Each row of a before or after table is a point. One or more steps were done to the points. Then noise was added and the rows were shuffled. The steps act on columns, c1 being the first. Name the steps. A step turns or swaps two columns, mirrors them in a line or flattens them onto one, adds a multiple of one to another, or multiplies or shifts one. Angles are multiples of 10 degrees, from the lower column toward the higher: turns from -170 to 170, lines from 10 to 170 but not 90. Use the fewest steps. Two steps may share a column if one is a turn and the other turns, adds or multiplies; they go together, in the order done. Otherwise the lowest column goes first.

Before (8 x 2):
[[ 65  42]
 [ 39 -13]
 [  1 -19]
 [ 77 -23]
 [-17  43]
 [-27 -47]
 [ -1 -26]
 [-16  27]]
After (8 x 2):
[[  8  35]
 [ 18  78]
 [ 70  34]
 [ 16 -29]
 [-24  12]
 [-15   9]
 [-57  -2]
 [ 28 -37]]
Steps: mirror c1 and c2 in the line at 30 degrees

Before (11 x 4):
[[  11    4   31  -59]
 [  49   43  -44  -64]
 [  16   21   12  -29]
 [ -31  -50   18   -5]
 [   4    2    6  -38]
 [  17  -48   18   25]
 [  -3   13  -13    0]
 [  39 -109  -36   47]
 [  33  -22  -39  -28]
 [  17  -63  -21   29]
 [   1   27   65  -36]]
After (11 x 4):
[[  -5   14   10    0]
 [ -68   46   -5  -65]
 [  38   30  -54  -37]
 [  -3   21  -17  -28]
 [ -29  -67    8   31]
 [ -43  -25    6  -27]
 [  14    2  -32  -55]
 [   2    2  -10  -38]
 [  -4  -42  -27   26]
 [  27  -54    7   -8]
 [ -57 -109    1   47]]
Steps: turn c1 and c3 by -140 degrees

Before (8 x 6):
[[ 14 -16 -42  10  -2 -34]
 [ -7 -13 -56 -58   1 -23]
 [ 25 -26 -39 -47  35 -19]
 [ 27 -35  31   6 -78  16]
 [ -9   3  63  30 -53  37]
 [-32  -4   5  29 -80  54]
 [ 39  27 -63 -43   3 -16]
 [ 57 -57  15  21 -14  53]]
After (8 x 6):
[[ 15 -23  30  49 -49 -11]
 [ 40 -57 -10 -49  18 -35]
 [-16  -5  17 -53  77 -32]
 [  9 -14  40   4  -8  37]
 [ -6 -13  51  58 -26 -14]
 [ 30  24  56  44 -24  -8]
 [ -7   2 -44 -43  72 -14]
 [ 20 -34   0  -9  82  -8]]
Steps: multiply c1 by 0.7; turn c3 and c5 by 160 degrees; turn c4 and c6 by 150 degrees

Before (10 x 9):
[[-18  22 -19  19  10  -5  -6  32  33]
 [ -9 -32 -32 -34  54 -54 121  24 -57]
 [ 18   6   6  24  17 -29  35 -56 -40]
 [ -3  34   2 -30  58 -17   3  22  -3]
 [ -8  30  56  47  11 -35  46  34 -16]
 [ 51  28 -19  26  -9  16  -8  23 -30]
 [ 33  26  27  36  42  27  16 -49  36]
 [-15  23 -19  37  30  26  -5  28 -23]
 [-28  34 -21 -11  -2  33  28  22  -5]
 [-31 -11  70  39  -9  21  -4  33  21]]
After (10 x 9):
[[ 20   0   4  30   4 -32  27 -63 -33]
 [  0  30 -22 -10  62 -12   2   5  21]
 [-32 -14  75  33 -22  20  -3  31  17]
 [-10  29  35  41  -6 -30  46   3  40]
 [-24  34 -48 -13   0  25  24   6  21]
 [ -8 -35 -10 -13  63 -54 125 -37  52]
 [ 39  23   9  48  29  30  19   8 -59]
 [-18  22 -37  14   2  -5  -8  46  12]
 [-21  21 -33  43  16  25  -3  -5  39]
 [ 48  34 -39  20 -24  16  -4 -16  37]]
Steps: add -0.7 times c2 to c3; turn c4 and c5 by -20 degrees; mirror c8 and c9 in the line at 30 degrees

Before (14 x 12):
[[-28 -25  -9  -8 -13  -2  44  17 -18  -2 -37  -7]
 [ 20   2   3  -7  12 -21  10 -48  34 -18  10 -35]
 [ 55  11 -21   6  -4 -23 -12 -25 -34  35 -40 -55]
 [-30 -15  36   9 -11  -5 -22 -12   6 -37  -7 -15]
 [ -6 -33   9   1 -13  22  34 -61  -7   3 -14 -18]
 [ 49 -48  25  11  19  23  15 -23  35  -7  21   0]
 [ 27   3 -32  16 -10   1   5 -32  20  24   2   8]
 [ 13 -14 -14  28  40   1  19  -2  69  57 -11   1]
 [ -1 -25  36  -4  -9  -4  14 -52 -10  -7 -44  45]
 [-14  18 -22  29  -7  15  39  24  -5 -25  25 -43]
 [ 30 -50  -6  35  -2 -51  15 -19  12  29 -57 -34]
 [ -9  -9  24  34  18 -33  35 -19 -66   0  -6  -6]
 [-52 -60 -12  10  32 -41 -14   0   0 -28 -25  12]
 [  4  -7 -30  27  20  10   8  -2  29  -7 -39 -11]]
After (14 x 12):
[[  24 -101   -1   34  -44   26  -24  -19   12   29  -57  -34]
 [ -11  -50   52   -8    6   12   -7   16  -17   -1  -37   -7]
 [  12  -96  -23   10   10  -29  -51  -23   36   -7   21   -1]
 [ -47  -31  -17    9    1   11   14  -13    7  -37   -7  -15]
 [  11    4   -4   -7  -24    0  -20  -48   33  -18    9  -35]
 [  19  -29   13   27  -19  -35  -12   -2   69   57  -11    0]
 [  26  -14   17   27    0  -22    7   -2   29   -8  -40  -11]
 [  41    7    4   15    6    8   -4  -32   21   24    1    9]
 [  51   22  -28    6  -18   14  -15  -25  -35   35  -40  -56]
 [ -11  -66   25    1   26    0  -23  -61   -7    4  -13  -17]
 [ -23  -19   21   34  -38    0  -29  -19  -67    0   -6   -7]
 [ -24 -120   21   10  -52   -8   46    0    0  -29  -25   12]
 [ -28  -50   -3   -4    1    9  -25  -51  -10   -7  -44   45]
 [   8   36   46   29   16   -1   -6   25   -5  -25   25  -42]]
Steps: turn c1 and c3 by 50 degrees; turn c3 and c7 by -130 degrees; multiply c2 by 2; turn c5 and c6 by -120 degrees

Before (9 x 18):
[[  4  -1  -8   5  44 -33  20  22  22  36  -6  59  19  -7  24  34  -9   9]
 [  8  20  11  35  45  16 -22  -5  16  24  22  -9  14  25  21  18 -27  24]
 [-54 -15   1 -20  19 -14  19  26 -29 -18  11  -5  -1  16  22  21  35  43]
 [ -8  17 -23 -10  -4 -56  15   4  24 -28  32   2   3  -5  -4 -23  -9  -9]
 [-12 -32 -32  38 -11 -10  10  -6 -17 -29  11  35  -7 -19  27 -16  30 -22]
 [-26  21 -19  14 -16  17 -22  21   4   2  30  51 -16  -8 -16 -10  24 -20]
 [-38  -8  20  38  -5 -26 -35 -29 -24  10 -32 -12   2 -12  38 -29  18 -16]
 [  9  13  26   4   1  -9 -17   2  21   1 -10   4   8 -18   0  23 -22  44]
 [-41 -16  21 -11 -23  15  17  -5  26  31   6   4  -7  18  24  35 -30 -12]]
After (9 x 18):
[[ -38   -4   20  -12   60   16   61   -5   27   33    8    4   -1   19
    46   48  -29  -13]
 [   2   11   -8    6 -119  -32   12   20   22   38   -4   61   -5   -8
    46   42   -6    9]
 [  10   29    9   35 -121   14  -29   -7   16   25   22   -9    2   22
    38   21  -28   25]
 [ -55   -7    1  -19  -46  -17   75   24  -33  -21   12   -6    6   12
    43   29   36   43]
 [  -9  -23  -31   38   32   -8   17   -9  -18  -28   10   37    4  -22
    43  -23   30  -22]
 [  -8   25  -24  -11    7  -57   20    2   25  -30   32    1   -3   -6
    14  -32  -10  -10]
 [  10   25   23    4  -13   -7  -25   -1   21    1   -8    5   -9  -18
    15   29  -20   41]
 [ -38    0   21   39   11  -28    3  -30  -24   11  -31  -12   -6  -12
    58  -36   19  -15]
 [ -26   35  -17   16   49   19    3   22    6    2   30   55   12   -9
     4  -15   27  -22]]
Steps: add -1 times c1 to c7; shift c2 by 10; turn c5 and c13 by 160 degrees; multiply c5 by 2.5; shift c15 by 20; multiply c16 by 1.3

Before (10 x 24):
[[ -6 -42  62 -14  -1 -32  -2  15 -51  16 -40  -9 -14  16  26  66 -26 -19
   40 -55  20   7  12 -94]
 [-20  83  -6 -23  12 -30 -35   1 -45 -16  40  58 -78 -28 -11  34   0  -6
    8   1  16  40 -22  -5]
 [  1  69 -26 -34  -6 -63 -30 -55   5  12  48  26 -64   6 -42  36   2  51
  -11  37   2  66  18  -9]
 [-46  52  57  14  16 -20  51   1  42  53 -10  33  -1  12   4  32  50  35
  -29 -10  -4  14 -25  88]
 [-38 -43  20 -50 -24  11 -16  35 -23  14 -74 -20 -56  18   0  40 -47 -10
   64 -40  -8  21  12  -6]
 [  9  55   0 -77 -23 -48 -37 -13 -31 -26  18  45 -74 -15  -5  40 -32  47
    0  11 -25 -32  18  -5]
 [  4  60 -32 -22  28 -65 -28  -9  -5  13  33 -19 -63  26 -33  28  11  17
  -45  15 -50 -13  11  21]
 [-53  36  29   9  22 -23  70 -27  18  43 -48  57   6 -13 -69 -21  45  48
   51 -18 -46 -20 -31  27]
 [-66 -57  20   4 -46   0 -28   1 -46   5 -36 -26 -28   3 -40  60 -81   9
   33 -80  -7  28 -13  -4]
 [-11  33   5 -36  31 -78 -19 -26  -5 -26  43   7 -70  12 -37   6 -13  27
  -35  49  18  13 -30  -8]]
After (10 x 24):
[[-38 -46  17 -50  -1   9 -19  36 -17   9 -74 -22 -58  13   4  39 -53 -13
   63 -38  -7  10  11   4]
 [  2  60 -29 -21  16 -70 -28  -7  -4  12  35 -18 -66  30 -34  29  29  14
  -42  15 -50  33   8  22]
 [-68 -56  20   4  14   3 -27  -2 -46   4 -33 -26 -29  -2 -36  62 -93   8
   30 -81  -8  28 -16  18]
 [ -4 -45  59 -12  15 -33  -2  19 -47  16 -39  -9 -14  17  24  64 -24 -17
   43 -53  22  31  11 -88]
 [-53  33  26   6  -9 -24  71 -28  20  40 -50  55   5 -16 -71 -19  56  45
   47 -17 -46  -8 -29  42]
 [-19  81  -9 -23   8 -28 -34  -2 -46 -15  41  62 -77 -29 -10  34   9  -9
    2  -2  13  60 -24   0]
 [  3  70 -25 -32   5 -62 -23 -53   8  10  47  30 -60   9 -43  40   8  48
  -13  38   3 110  18  -8]
 [-11  35   6 -34  33 -78 -20 -31   0 -25  43   7 -71  12 -36   7  20  31
  -33  48  18  68 -31  -7]
 [-47  52  59  14 -19 -21  54  -4  41  54 -11  34  -2  13   8  33  47  36
  -28 -10  -3  29 -24  96]
 [  6  56   0 -80   8 -46 -39 -18 -31 -26  22  48 -70 -18   3  38 -36  48
    2  10 -22   6  24  -7]]
Steps: add -0.3 times c1 to c24; add -0.3 times c8 to c5; turn c5 and c17 by 40 degrees; add -0.7 times c6 to c22

Before (8 x 32):
[[-42 -39 -57 -22   1 -13 -69  23 -73  -2  31 -44 -22 -18 -34  39  -9  -9
  -13  67  26 -42  13  58 -45  22 -31  -1   3 -38   2 -60]
 [-46 -55 -17 -66 -23 -20  27 -16 -27 -18  19   3  -6 -32  27  66   3  44
  -13 -42  56 -39 -17  56  19   7  63  29  -1  15 -93  34]
 [ -1 -68   2 -65  -8 -10  19 -34 -20 -33 -18   6  60  23 -19   5  33 -28
    7 -18 -56  25  29  35   4  49  30  35  28  38  18 -20]
 [ -3 -14   7 -11  26 -19 -28 -15 -54 -10 -56  -7 -16  17  25  -1  -7  23
    2  68 -12  -6  37   7  -5   0 -42  21 -23 -16 -36  10]
 [ 31  42 -44   1 -36  16 -40  42  12 -40  47 -13  69 -66  85  37 -23  19
  -62  10  27 -38  21 -14   9  38  44  50 -57  -6   4 -48]
 [  5  -9  25  44  -6 -22  35   1 -32 -52  51   7 -14  -8  38 -69   4  -7
   39  26  19 -14  12 -31  -6 -50  13  39  -2 -24  20 -26]
 [-20 -10 -13  10 -37  11 -15 -21 -25 -24  -3  32  17   4  68  -3  18  33
  -20 -45  12  24 -21 -23 -68   8 -29  36 121  -5  -7 -11]
 [-60   6  11   2  21  17 -19  -8   3  40  37 -14 -48  16   8 -40   5 -37
  -62  -2 -11 -10 -11  11  22  -3 -10 -45  -6  18  16 -40]]
After (8 x 32):
[[ 38 -38 -58 -24 -62 -11 -66 -42 -71   0  72 -45 -23 -18 -36  40 -10  -6
  -13  73  28 -40  16 -27  19  28 -31  -2  -2   1   3   4]
 [ 14 -10  28  46 -28 -23  34  -4 -33 -51 -14   7 -16  -8  38 -67   8  -7
   41  27  21   6  12 -55  -3 -49  13  37   1  26  21  -3]
 [ 34  45 -46  -1 -48  16 -41   9   8 -37   1 -13  70 -66  87  39 -22  20
  -62  11  30  33  19 -37  42  36  45  48 -57  34   2 -34]
 [-26 -67  -3 -69 -23  -9  23   3 -22 -37  20   6  64  23 -16   6  30 -31
    7 -19 -53  -2  30  45 -35  47  32  35  30  12  15 -13]
 [ 37 -56 -14 -67  36 -21  30  18 -26 -17  49   5  -9 -29  30  69   6  43
  -13 -43  60 -46 -21  17 -14   8  64  26   3  23 -92 -25]
 [  5 -14   8  -4   8 -20 -29  -4 -52  -5  -4  -8 -11  16  29  -1  -9  26
   -3  72 -15  -5  41  23 -16  -1 -42  17 -25 -52 -36  26]
 [ 11   4  11   6 -39  21 -19  20   1  40  13 -16 -47  17   6 -39   3 -35
  -63  -1  -9 -63 -15  -5  -8  -5 -11 -45  -3  40  14  20]
 [-27  -6 -14  12 -15  10 -13 -63 -24 -22 -21  28  18   3  71  -3  19  33
  -20 -47  15 -18 -23  -7 -20  15 -29  33 119  -7  -5 -36]]
Steps: turn c1 and c22 by 90 degrees; swap c5 and c32; swap c8 and c25; turn c11 and c30 by 50 degrees; turn c11 and c24 by -70 degrees

Before (11 x 64):
[[ 46 -24   8  -5  64 -25  27  63 -64 -15  -3 -32  22  20   7  -3 -24  45
   -6 -24  49 -35  35 -15  19 -20 -18  38 -10  52 -53 -19 -32  -9  38  10
   54  86 -23  13  66  10 -33 -45 -30  14 -11 -37   4  35  77 -38 -38  10
    8 -39  23  35  -5  54  10  62  -2   5]
 [  1 -34 -13 -61  36 -41  27 -46   0   7  31  24  76  28  61  68   3 -26
  -17  15 -51  37  16 -60  61  45 -62  12 -50  54  24   1  16 -14 -58 -46
   18 -23  52  59  18 -39  13 -43 -48 -11  -9 -23  20 -48  -4  20 -50  -1
  -23  17 -19  20  11 -39  34  -8 -10  52]
 [ -5  41  56   7   7 -39 -43 -47  35  -5 -18  36   7  -2 -38  -3  33 -20
  -57  44 -33 -14 -52 -14 -11 -12 -12  44 -42 -12  20 -53 -47  17  40  18
   44 -33  24  35  63   6   7 -68 -16  35  77 -25 -20  -4 -12  10 -18   0
   49  69  -5   4  16 -12   6  15  23  13]
 [  5   1  54 -21 -35 -10  13  44 -54  -6  43 -16   9  55 -15  39 -27  10
   -6  -6  25 -20  -4 -53 -35  47  34  37  40  18   7   5 -54 -13  28 -26
   -7  27 -11  36   1  26   2  25  29 -33  13 -20  21  15  62 -52 -43 -39
   28  63  51 -28  53  31 -22  41 -68 -50]
 [ 30  57  49 -22  61 -64 -54  33  43 -13  44   8  50 -32  11  44 -44  75
   26  62  26   5  11   2 -29 -14  30   4  34 -11 -49  15  70 -14 -67 -24
  -38   0  59  58  -8  29 -48  19  41 -47  34 -22  23  71 -14  30  56 -23
   56 -43   6  -9 -29  62   2 -18 -41  18]
 [ 57 -29   4 -54 -13 -41 -20 -27 -15  52  -5  67 -37  10 -41  17 -15  15
   46  14  27  18   1  22  14  37 -36  19  35   6  47  -3 -27  10 -32 -22
   -7  76  65 -37  11   0 -35 -24 -49  58  91 -42 -47  25  -2  21 -46 -21
   22 -20  58  16 -47  21  28 -15 -10 -42]
 [-53   8  48  41   0  14 -64  -4 -67 -14  17 -22  73 -46  56  59 -37   4
  -32 -19  29 -86 -32   9  24  10  14  79 -11 -13   4 -23  20  71 -47  66
  -14  -7 -30 -58  14  10  15  36 -64 -27  53 -22  -6 -13 -45 -27  34  54
   18  -6 -39  19 -52 -11 -48 -50 -62 -16]
 [ 23 -31   6 -24 -13 -67  47 -37 -58  82 -26  65 -37  52 -30  37  38   2
    2 -59   0 -56  55 -20 -24  21  47 -31  61  35  44 -58  28   1 -20 -11
  -50 -29  58 -36  21  -1   2  -5  31  14  15  -9  -6 -38 -22  16  33  -8
   22  20  14  34  27  -4  -3 -57  20 -18]
 [ 33  16   7 -82  71  34  54 -11 -24  78 -10   6 -32  56 -27 -23  36 -50
   15 -58  23   2 -11  29 -16 -32  39  -5  29   5 -35   0 -27  -9   3  12
  -14  24 -48 -61   8 -38  -4   6  42  50  15 -22  24  59  52  34  58  64
   -5  39   3  -9  39  58 -19  46  33 -38]
 [-37 -18 -52 -52  48 -56   5  65  15   1  30  61 -38  44  67  24  19  29
  -11  20 -25  -5  40  31   0 -47 -51  60 -48 -52 -53 -29   5  -9 -25 -10
   39 -33 -36 -48  30 -42  22 -36 -30  15 -29  21 -49  -4 -20  66 -23  46
   -3 -14  -3 -31  -9  33  25  16 -72  42]
 [ 60   0  67   8  15  13  27  55  33  55 -61  40  10  50  65 -31  23 -44
  -63   2 -22 -75   0  20  39 -13  41  75 -35  24 -46 -64  30  76 -16  -5
   62  21 -29  15  -5  -2  25 -37  25 -47  73  61 -49   5  30  58 -53  33
   -7 -29  33  32  46  -1 -31  -8 -19 -34]]
After (11 x 64):
[[ 22 -32   6 -34 -14 -68  48 -35 -59  82 -26  65 -35  54 -31  38  39   2
    2  13   0 -56  55 -21 -25  20  46   2  60  36  44 -59  28   1 -18 -11
   58 -31  60 -38  20  -2   0  -6 -11  14  15  -8  47 -37 -23  15  32  -5
   38  13  16  35  27  -5  -6 -61  19 -34]
 [ 57 -29   4 -38 -11 -41 -21 -28 -16  52  -3  68 -37   8 -41  19 -15  15
   46 -49  27  18   1  20  14  38 -37  29  35   5  46  -2 -26  10 -32 -21
  -11  76  66 -36  13   1 -37 -24  49  59  91 -43 -12  25  -1  57 -46 -31
   -6 -14  57  15 -48  21  14 -13  -9 -42]
 [ -5  41  56  11   9 -39 -42 -49  34  -6 -19  36   7  -3 -40  -3  33 -19
  -58 -33 -33 -14 -53 -14 -10 -11 -13  64 -41 -12  21 -56 -47  16  39  18
  -45 -33  25  35  63   6   8 -67   0  34  76 -25 -28  -4 -12   2 -18  -3
  -13  50  -5   3  18 -12   6  15  23  22]
 [-36 -16 -52 -42  49 -54   6  64  14   2  31  60 -39  45  67  23  19  29
  -12 -52 -27  -5  42  31   1 -46 -51  30 -49 -52 -53 -29   6 -11 -25  -9
  -45 -32 -36 -48  31 -41  23 -36  12  13 -31  20  11  -5 -19  43 -22  27
  -54  -7  -2 -30 -10  33  44  16 -72  40]
 [  3   1  53 -29 -36  -9  12  42 -54  -5  43 -15  10  55 -13  39 -27   8
   -6  20  25 -20  -5 -54 -35  47  34  43  40  19   7   6 -55 -14  29 -29
   17  29 -11  35   0  25   3  24 -25 -35  14 -18 -17  15  61 -55 -44 -24
  -18  45  51 -26  53  31 -40  41 -67 -48]
 [ 46 -22   8   6  65 -25  25  62 -61 -16  -2 -30  23  22   7  -3 -23  46
   -6  11  50 -36  34 -14  19 -21 -17  25 -11  51 -54 -19 -34 -10  35  12
  -60  88 -22  14  64   8 -34 -46   9  13 -12 -37  21  35  76  -5 -38   3
  -30 -27  22  35  -5  56  14  63  -2  -3]
 [-54   6  49  60   0  14 -65  -3 -67 -13  19 -21  73 -46  57  57 -36   4
  -32   1  29 -86 -31   9  23  10  12  53 -12 -15   3 -22  20  71 -47  66
   -7  -6 -31 -58  15  10  16  35  65 -26  53 -21  13 -12 -46 -41  33  70
  -60  -4 -39  20 -52 -11 -15 -50 -61 -22]
 [ 30  58  47 -36  63 -64 -54  34  43 -13  44   7  49 -33  11  46 -44  75
   26   1  27   5  11   2 -28 -13  31  50  34 -11 -49  13  71 -15 -69 -27
   51  -1  60  58  -7  30 -48  19 -27 -47  34 -21 -54  72 -17  79  58 -20
   23 -30   7  -8 -30  62  -9 -19 -41  40]
 [ 59  -1  67   1  14  16  27  53  33  52 -62  40  10  51  64 -31  23 -44
  -62 -45 -21 -76   1  20  41 -14  39  31 -36  23 -46 -65  30  77 -16  -3
  -49  22 -28  16  -4  -1  23 -36 -46 -47  74  62   4   4  29  31 -50  45
  -69 -19  31  31  47  -2  -9  -7 -21 -37]
 [ 34  19   6 -94  71  35  54 -10 -23  78  -8   5 -32  56 -26 -21  36 -48
   14  44  22   2 -12  29 -15 -32  39  -5  28   5 -35   0 -29  -9   2  12
   31  24 -49 -60   7 -37  -4   6 -34  51  15 -23  29  57  52  37  60  65
    4  27   3  -9  38  58  17  44  32 -51]
 [  1 -31 -11 -47  36 -41  26 -46  -1   6  31  23  77  28  62  68   2 -26
  -15  13 -50  37  14 -61  62  45 -61 -13 -48  55  24   0  18 -13 -60 -46
  -33 -24  52  61  19 -38  11 -44  39 -10 -10 -23  -2 -50  -5   7 -51 -19
  -22  10 -18  21  12 -38  31  -9  -9  53]]
Steps: add -0.3 times c45 to c4; turn c37 and c45 by -160 degrees; turn c20 and c49 by -110 degrees; turn c49 and c64 by -20 degrees; turn c28 and c55 by -60 degrees; add -1 times c43 to c52; turn c54 and c61 by 30 degrees; multiply c56 by 0.7
